Each point is reached from the start by the listed moves, each made 0, 1 or 2 times, or once backwards (-1), plus a little noise. Is the number of moves made odd or even? Then give how often each move was made.
In the rows, 128 means zero.

Moves:
(1): [142 142 123  97]
(2): [166 143 107 176]
(3): [108 153 171 149]
Start: [139 156 128 128]
Points:
[169 249 184 156] -> odd (2, 1, 2)
[156 170 122  98] -> odd (1, 0, 0)
[ 96 180 187  70] -> odd (1, -1, 1)

Moves:
(1): [125 120 131 104 121 114 119 136 125 108 131]
(2): [172 158 139 124 123 126 118 129 115 136 108]
(3): [113 119 129 134 124 143 101 126 127 120 105]
(4): [134 121 154 143 132 128 108 135 146 134 139]
(5): [139 120 141 118 145  98 145  80 117 141 122]
(6): [134 122 137 105 133 140 123 132 125 144 119]
(7): [105 108 112 122 100 133 138 110 129 160 151]
(8): [132 136 149 129 101 105 131 145 125 140 110]
(9): [128 149 127 106 126 142 141 120 127 132 138]
Start: [107 106 136 130 108 131 134 100 132 143 131]
Points:
[ 98  95 229 196  62 129  56 136 163 184  70] -> odd (-1, 0, 2, 2, 0, 0, 0, 2, 0)
[108 124 161   7  89  62 173  14  80 137  92] -> odd (2, 0, 1, -1, 2, 0, 0, 1, 2)
[162  98 139  56 133 135 166  28 103 223 152] -> odd (0, 1, -1, 0, 1, 2, 1, -1, 0)
[ 99  42 201 104  98 158   9 190 168 122 115] -> odd (2, 0, 1, 2, -1, 2, 0, 0, -1)
[ 87 139 147  99  30  88 142 119 107 122  83] -> odd (1, 0, 1, -1, 0, -1, 0, 2, 1)

Moves:
(1): [121 122 126 134 118 117 128 122 132 131 126 125 139 120 123 121 123 127
 123 134 132]
(2): [116 135 126 130 118 135 123 131 135 135 124 130 125 120 130 134 119 120
 136 125 123]
(3): [141 116 132 119 134 134 125 126 121 132 120 135 128 119 131 136 121 112
 134 124 151]
(4): [119 126 134 132 140 129 131 122 123 122 127 130 127 123 123 137 121 122
 139 124 134]
(5): [126 125 113 129 141 119 112 127 129 128 138 119 137 122 125 121 117 123
 134 129 126]
(6): [138 143 126 133 135 141 130 134 146 128 141 114 121 117 136 122 126 118
 146 132 131]
(7): [123 130 138 121 145 116 128 121 139 140 125 124 123 133 131 130 128 134
 117 119 111]
(8): [135 121 126 127 130 125 127 142 139 137 127 137 130 130 113 127 119 136
 128 123 121]
(9): [132 132 147 131 140 139 138 126 152 120 107 140 159 138 139 138 140 117
 141 126 136]
(10): [141 118 120 132 121 115 131 124 108 142 121 139 120 134 120 116 137 126
 126 126 127]
(11): [128 121 128 139 124 139 126 132 135 132 146 117 124 140 132 138 124 119
 124 119 133]
(12): [122 120 134 120 126 121 122 125 130 122 134 137 123 125 123 123 140 136
 129 125 119]
(13): [131 127 123 120 115 114 128 129 118 112 130 144 148 129 145 152 116 130
 136 116 130]
(14): [127 118 121 132 130 126 128 124 134 112 125 135 121 137 126 122 134 126
 123 117 125]
(15): [129 116 129 138 130 115 115 131 125 124 120 142 118 117 155 131 124 137
 124 129 151]
(16): [124 129 132 120 136 112 114 138 126 121 128 124 124 140 124 154 120 140
 137 131 153]
(17): [124 146 127 132 124 134 123 126 134 127 135 132 128 132 119 123 128 129
 119 140 130]
(18): [131 129 148 128 129 133 121 125 135 124 133 126 129 142 131 119 120 124
 126 131 117]
Start: [141 134 119 128 119 126 125 121 133 135 120 134 111 124 143 122 125 127
 125 127 145]
Points:
[156 139 139 162  92 119  47 140 226  43 138 217 148 158 238 151 108  90
 193 110 201] -> even (0, 2, 0, -1, 1, 2, -1, 0, 2, 1, 1, 2, 2, 2, 2, 1, 2, 2)
[125 132 223 137 219 130  80  97 221 136 117 132  94 171 193 129 150  96
 169 107 142] -> odd (-1, 1, 0, 1, 1, 1, 2, -1, 2, 1, 1, 2, -1, 0, 1, 1, 0, 2)
[161  31  70 158  93  99  92 108  92 149 138 169  88  65 124  77  87  86
 121 104 193] -> odd (2, 0, 2, 1, 1, 0, -1, 1, -1, 1, 1, 1, 0, 1, 1, -1, 0, 0)
[119 145 176  95 186 133 129  86 178  72  89 138 139 157 144 160 128  99
 150 106 153] -> even (0, 0, 1, 1, 0, 0, 1, -1, 1, -1, -1, 0, 0, 2, -1, 1, 0, 1)
[ 81 128  81 125 132  89 107  95 178 102 185 145 168 136  75 101 126 151
  81  99  59] -> even (1, -1, -1, 1, 2, -1, 1, 1, 0, -1, 1, 2, 1, 1, -1, -1, 2, -1)
[158 139 140 120 139 140 138 110 170  55 135 140 119 150 187  87 133 130
 136 101  74] -> odd (-1, -1, -1, 0, 0, 1, 0, 0, 0, -1, -1, 0, 1, 2, 0, -1, -1, 2)
[121 103 121  77 135  71  94 122 194 124  86 190 242  93 137 211  81  87
 205  77 176] -> odd (2, 2, 2, 0, 2, 0, 1, 1, 2, 0, 0, 2, 2, 0, -1, 1, 0, -1)
[101 145 118 168 140 132  86 143 145  99 149 115  56 132 115 122  74 149
 121 154 180] -> even (0, 0, -1, 2, 0, 0, -1, 1, -1, -1, 0, -1, -1, 1, 1, 1, 1, 1)
[193  81 100 159 157 127  73 158 141 194  71 169 129  72 160 116  69  85
 168 140 249] -> odd (0, 1, 2, 0, 2, 0, -1, 2, 1, 1, 0, -1, -1, -1, 2, 0, 0, 0)
